Each wall is flat, endless, passes through zero and stands at right angles to its row. A trip goes straight from one point to another. Which walls does it cross, in order?
In the rows, 100 means zero.

Walls:
(1): 83 89
(2): 117 79
(3): 146 113
(4): 117 86
(5): 87 97
(6): 68 98
(7): 106 81
Trips:
53 115 to 52 146 -> none
144 108 to 111 42 -> 1, 3, 5
138 162 to 119 108 -> 4, 2
120 81 to 123 137 -> 7, 2, 4

Walls:
(1): 74 84 138 97 120 118 125 94 129
(2): 112 93 89 112 78 148 105 119 77
(3): 43 95 88 86 49 66 121 156 120
(4): 74 70 110 91 99 152 153 66 170
(5): 92 153 66 106 64 106 112 101 88
(6): 107 87 141 48 104 96 98 126 97
(7): 78 93 79 102 91 91 75 89 157
Trips:
136 101 103 137 97 98 109 108 121 to 98 115 157 126 138 79 79 82 129 -> 1, 2, 6
90 106 91 76 103 130 123 101 100 to 149 89 99 131 105 85 85 108 136 -> 3, 7, 5, 6, 1, 2, 4
110 85 76 95 148 72 136 101 81 to 65 102 86 134 37 94 107 126 101 -> 3, 5, 2, 7
161 113 116 96 54 59 152 68 85 to 143 80 143 49 100 89 97 58 105 -> 5, 4, 1

Walls:
(1): 80 80 84 64 78 119 83 75 87 123 124 82 121 101 148 81 77 129 42 89 112
 113 130 86
(2): 78 84 129 131 85 107 88 80 66 138 90 130 58 117 63 115 120 128 95 80 45
 106 128 99
(3): 65 63 123 139 95 116 115 53 77 91 84 120 106 120 98 59 123 41 90 81 141
 125 126 99
(4): 149 55 71 101 91 132 115 132 106 85 95 140 82 150 84 79 110 115 91 104
 98 87 35 144
(5): 84 99 113 114 136 154 68 69 88 131 113 69 149 102 90 88 100 120 107 108
 106 121 68 116
(6): 59 60 85 110 127 72 87 87 72 102 114 91 135 71 78 125 90 102 149 128 133
 87 103 85
(7): 121 78 84 116 110 81 152 96 102 91 124 89 69 143 64 133 91 159 73 114
 126 116 106 108
(8): 113 96 132 123 94 101 58 108 119 68 118 88 79 91 87 88 118 91 86 70 81
 76 97 112
(9): 77 94 86 122 157 149 126 88 119 125 80 99 91 110 65 112 138 96 139 75 82
 121 123 109
Trips:
64 64 141 102 143 114 107 110 123 131 146 104 141 135 106 61 95 56 88 92
 151 57 102 61 to 154 86 93 88 85 98 149 98 110 145 135 104 110 38 111 79 96 41 50 85 127
 107 99 94 -> 9, 8, 6, 5
100 98 97 110 85 128 138 134 109 61 84 113 73 116 77 97 95 70 81 149 124
 63 56 132 to 94 90 155 112 108 82 90 117 114 103 122 65 52 120 57 77 122 67 51 119
 118 173 153 75 -> 2, 9, 4, 1

Walls:
(1): 134 163 117 87 106 92 63 92 97 74 90 113 110 105 102 116 79 75 107 80
 134 89 99 96 80 87 117 132 101 102 105 116 109 93 67 126 72 107 116 124
 43 99 125 94 110 117 54 84
(2): 67 111 93 86 103 102 99 113 101 114 110 94 79 58 97 109 83 121 98 137
 108 94 83 87 104 82 121 118 88 82 141 85 95 118 108 105 91 104 99 80 70
 136 85 78 111 128 89 102
(3): 109 71 62 86 62 98 88 91 160 114 88 111 129 63 76 76 82 109 95 90 111
 119 60 110 142 102 125 111 127 69 94 96 65 125 106 89 96 108 99 73 51
 124 134 134 72 75 94 106
(4): 128 128 99 96 103 81 92 86 113 101 93 111 91 135 130 130 88 77 127 75
 102 85 130 79 80 132 84 86 90 107 115 125 126 88 80 81 127 62 108 118
 109 134 114 121 61 82 99 154
(5): 99 93 99 95 120 103 90 111 113 97 101 130 125 96 103 99 69 76 71 68 74
 91 93 97 84 88 111 83 109 102 67 99 84 88 132 78 130 93 99 62 127 82
 141 82 106 134 115 119
(6): 141 119 77 128 107 93 127 76 112 123 64 96 89 111 70 123 144 93 107 118
 99 126 106 119 142 83 100 117 105 114 116 81 107 73 94 72 83 110 121 93
 98 105 65 120 120 108 118 134
(7): 103 104 142 131 120 88 129 106 130 107 81 79 89 63 145 116 77 92 128 110
 116 97 110 69 114 89 114 74 81 85 101 99 105 116 67 110 66 88 81 141 78
 94 135 119 89 56 86 68
(8): 118 102 126 90 145 51 101 96 57 77 69 86 90 84 106 90 92 93 85 86 113 93
 94 81 73 98 79 116 119 105 84 134 115 91 86 78 102 100 105 97 99 96 122
 90 98 92 112 76
(9): 111 84 115 76 79 112 88 126 106 110 85 105 84 102 90 120 95 98 122 163
 80 102 62 95 102 109 115 79 85 87 101 89 108 74 89 73 85 102 90 73 88
 115 107 87 86 67 108 84
Trips:
74 103 98 88 119 97 86 87 81 96 123 101 110 83 76 113 137 84 127 112 129
 92 64 112 101 121 84 97 130 88 132 83 102 133 87 107 142 87 115 71 62
 149 125 103 89 67 86 83 to 87 83 72 107 93 124 130 110 88 62 95 81 109 86 81 114 97 92 107 118 115
 104 73 118 105 84 104 108 95 84 75 93 92 124 87 117 109 103 117 113 66
 137 129 84 127 106 92 81 -> 4, 7, 8
108 133 86 98 115 83 87 102 115 76 110 95 117 70 57 108 83 48 92 105 97
 104 142 115 87 124 99 108 122 87 57 138 78 75 136 105 87 109 91 82 100
 105 137 195 89 85 106 92 to 61 80 121 63 66 116 94 97 88 65 105 80 64 92 86 103 81 98 95 121 88 68
 62 152 115 107 77 116 124 78 133 105 104 106 103 101 71 98 122 100 116
 76 82 91 120 94 131 126 -> 7, 4, 9, 1, 2, 5, 8, 3
140 132 107 77 103 92 113 113 128 93 109 99 101 111 96 94 55 52 126 108
 118 89 116 107 134 109 102 94 111 87 108 88 88 133 151 102 69 73 78 64
 93 88 58 129 82 75 69 121 to 84 99 103 96 89 106 96 93 111 97 99 89 112 124 136 82 138 53 95 122 84
 92 101 88 77 118 79 122 88 102 124 117 97 96 103 111 97 112 78 109 94
 110 88 127 79 32 81 113 -> 2, 6, 1, 3
65 97 107 87 119 117 71 82 82 99 92 92 71 114 95 105 124 85 73 107 84
 120 112 66 87 50 100 126 77 133 103 100 69 96 116 130 93 110 86 114 94
 139 77 100 67 95 103 136 to 101 107 78 121 136 103 63 90 94 112 106 97 101 74 126 76 96 108 93 63 99
 115 85 69 91 128 126 100 103 107 98 86 115 123 101 96 111 121 63 96 81
 99 118 81 88 105 54 111 -> 1, 6, 8, 5, 3, 7
113 98 89 98 99 112 79 135 133 122 115 90 111 62 99 117 150 106 68 75
 107 97 100 136 37 102 151 108 131 107 103 110 121 114 71 113 103 66 84
 66 102 107 89 98 81 117 124 91 to 126 149 85 122 93 95 103 82 90 125 90 60 90 98 106 83 115 115 88 121 110
 117 65 126 105 91 86 106 129 112 80 94 98 143 104 91 89 134 70 102 104
 94 98 125 109 125 120 98 -> 6, 1, 5, 8
